Each row is a point. Each copy is the shape, with its points in the same order, turned, moved and blurred by noise. Some copies are also mirrored. Which?
In the rows, zero is written as 128.

Shape:
[[136 102 118]
 [ 72 149 121]
 [179 107  52]
 [110 160 172]
 [131 110 143]
 [176 104  88]]
Copy 1 (6 x 3):
[[141 105 137]
 [ 69 144 133]
 [190 130 194]
 [101 144  74]
 [133 106 113]
 [185 119 160]]
Copy 1 is: mirrored
Copy 2 (6 x 3):
[[131 150 116]
 [ 60 141 157]
 [129 105  50]
 [106 134 197]
 [133 153 148]
 [142 117  85]]
Copy 2 is: mirrored
Copy 3, 6 rows:
[[136  88 101]
 [ 89 141  70]
 [184  50  51]
 [122 166 119]
 [132 108 119]
 [177  65  83]]
Copy 3 is: only turned

Shape, 9 rows:
[[131 141  87 143]
 [161 116 103  92]
 [180 110 162  67]
 [121 125 154 176]
 [176 198  75 149]
 [ 59 108 196 114]
 [102 131  95 119]
 [120 130 149 146]
 [152 199 156 142]]
Copy 1, 9 rows:
[[105 139  99 148]
 [133 154 112  89]
 [165 165 162  67]
 [121 117 165 167]
 [ 71 207  96 148]
 [212 100 167 170]
 [147 134  85 149]
 [139 129 150 159]
 [115 202 155 172]]
Copy 1 is: mirrored
Copy 2, 9 rows:
[[161 128  85 143]
 [203 128 119 112]
 [200 141 176  66]
 [105 126 145 153]
 [172 198  63 146]
 [ 84  69 161  80]
 [152 103  86 120]
 [123 121 134 122]
 [111 198 112 110]]
Copy 2 is: only turned

Shape:
[[133 167 108 119 139  77]
 [120 155 116 171 127 108]
 [157 180 167 158 129 176]
 [130  80 195 114 204 172]
 [187 133 116  99 107 158]
 [127 176 188 203 199  87]
 [113 185 122 126 104  78]
 [138 132 134 112 102  82]
 [ 94 136 114  91 160  64]]
Copy 1 (9 x 6):
[[ 97 162 135  99 125 108]
 [101 143 148 145 156 120]
 [156 170 179 148 128 195]
 [240 139 159 176  76 113]
 [158 137  93 106 118 183]
 [151 187 237 134 160  85]
 [ 64 143 156  99 119 131]
 [114 105 139  89 119 125]
 [111 147 117 108  90  67]]
Copy 1 is: mirrored
Copy 2:
[[102 153  83 114 113  95]
 [ 79 117 102 149 116 128]
 [142 114 159 191 114 132]
 [148 133 181 128 231 156]
 [182  86  99 144 137  90]
 [ 35 173 178 171 144 113]
 [ 95 137 101 106  73 111]
 [115 109 103  84 119  98]
 [101 165  90  67 137 123]]
Copy 2 is: only turned
Copy 3, 9 rows:
[[ 79 158 139 110 133 106]
 [ 92 168 139 150  93 109]
 [150 147 183 151  76 162]
 [152  72 161 223 154 155]
 [182 135 122  95 128 147]
 [ 82 155 222 205  91  81]
 [ 62 147 143  84 104 115]
 [103 115 118 108 115  97]
 [ 39 117 129 131 163 115]]
Copy 3 is: only turned
Copy 4 (9 x 6):
[[116 152 174 157 128 115]
 [ 95 133 119 152 126 112]
 [114 135 100  94  55 103]
 [132  84 141  11 142  99]
 [200 145 120 118  98 124]
 [ 34 128 147  97 120  41]
 [106 137 171 178  97 124]
 [150 109 168 162 126 110]
 [109 127 208 136 171 137]]
Copy 4 is: mirrored

Shape:
[[111  99 175 119 100  52]
 [ 83 107 125 159  65  85]
 [105 153 150 153 142 144]
 [ 85 182 182 146 105  70]
 [119 100 105 169 162 127]
 [115 146 111 144 156 167]
 [120  47 141 134 136 204]
 [107 113 119 149 159 169]
 [199 158 180  87 128 173]
 [100 129 145  89 115  86]]
Copy 1:
[[ 87  89 204 110 111  97]
 [132 109 173 155 134  61]
 [116 151 144 165 161 158]
 [ 69 180 185 148 124  83]
 [127  87 104 131 181 120]
 [141 144 113 146 167 167]
 [157  58 162 172 178 201]
 [140 118 117 150 192 160]
 [127 161 145 136  78 223]
 [113 145 189  97 133 118]]
Copy 1 is: mirrored
Copy 2:
[[119 123 122  66 127  61]
 [112 112 128 143 150  51]
 [114 100 152 140 156 152]
 [129 165 136 104 195 112]
 [140  48 135 136 137 134]
 [124  84 132 158 127 173]
 [ 57  33 170 137  65 137]
 [111  55 142 149 119 170]
 [141 159 185  98  63 189]
 [108 137 103  88 117 119]]
Copy 2 is: only turned
Copy 3 (10 x 6):
[[ 98 117 202 109 178 107]
 [ 86 112 195 104  96  90]
 [ 77 172 116 135 124 128]
 [ 86 197 176  89 155  84]
 [ 70 112 106 173 119 105]
 [ 84 145  76 143 109 131]
 [ 61  90 119 169  98 207]
 [ 66 127  90 152 106 142]
 [172 175 107 143 158 198]
 [101 120 148  82 168 119]]
Copy 3 is: only turned
Copy 4:
[[150  51 104 198 117 140]
 [150  84 102 170 111  58]
 [ 95 135 152 163 111 114]
 [122 109 130 231  62 124]
 [ 97 140 129 158 179 100]
 [ 92 165 145 126 126 119]
 [ 83  77 170  72 168 110]
 [ 82 135 150 124 149 107]
 [147 131 189 109 104 208]
 [123  95  92 160  89 143]]
Copy 4 is: mirrored

Shape (12 x 8):
[[ 64 187 128 101  61 161 151  92]
 [ 65 109 140 200 115 115 102 105]
 [128 131  87  96 100 158 145 166]
 [ 99 192  84 139 130  82 119 149]
 [176 176  93 122  99 162 111  71]
 [138 180 136 135  76 118 102 165]
 [154 142 146 120 178 158 155 149]
 [143 152  83 184  61 150 177  61]
 [108 112 110 115 178 105  92 151]
 [148 178 153 102 171 123 128 106]
 [178 118 174 184 154  72 191 139]
 [ 71 177 111 188 147 121  98  95]]
Copy 1:
[[141 201  89  97 130 128 204  54]
 [ 54 142 173  99 146  97 140 100]
 [147 139  84 141 110 174 157 118]
 [ 88 181  74 154 134  96 151 154]
 [146 168  91 175  85  97 116  41]
 [119 178 128 155  73 113 174 137]
 [163 132 136 199 167 137 136 124]
 [ 98  96  84 141  93  81 168  24]
 [111 156 130 136 153 135  81 164]
 [173 177 127 179 159  86 122 115]
 [145  62 161 172 145  50 158 156]
 [ 53 184 126 149 164  86 134  97]]
Copy 1 is: only turned
Copy 2, 12 rows:
[[159 172 130 110 156  49  80 150]
 [126 102 161 187 165 119  64  74]
 [196 117 113 110 121 130 133 150]
 [146 163 147 193 146 132 157 149]
 [113 149  81  95 135  95 162  92]
 [174 186 148 142 109 132 134  96]
 [126 103 177  79 138 165 152 137]
 [124  97 113 136 107  27 138  87]
 [134 112 132 157 160 204 116 143]
 [ 84 156 156  97 140 157 142 143]
 [ 89  83 217 143  55 151 137 107]
 [112 137 159 183 202 107 119 101]]
Copy 2 is: mirrored
Copy 3, 12 rows:
[[140 161 151  29  46 105 122  97]
 [114 149 167 172  79 137 109  65]
 [119 156  83  83 112 127 149 143]
 [147 211 136 116 128  81 120 116]
 [123 155 188  35 168 138 133 115]
 [161 171 157 113  98 136 152 165]
 [167 105  86  95 165 143 100 129]
 [107 144 190  53 115 144 194  51]
 [109 152  95 144 149 114  77 146]
 [173 118 145  83 162 104  79 113]
 [183  80 117 183 176 108 178  92]
 [134 190 157 133 108 127  69  63]]
Copy 3 is: mirrored
Copy 4:
[[136 178  61  65  84 188 131 120]
 [118 124 126 174  55 142 123  87]
 [167 180  99 112 141 120 173 159]
 [101 174  95 148 130 151  99 193]
 [147 180 102  56 109  84  85 117]
 [159 152 122 107  73 144 125 195]
 [124 147 172 100 170 122 133 120]
 [171 220  91 119  87 131  76  71]
 [ 82 108 121 147 149 104 154 156]
 [117 126 133  76 167 137 102 148]
 [167 116 175 170 171 158  68 112]
 [ 62 167 114 141  75 140  97 119]]
Copy 4 is: mirrored
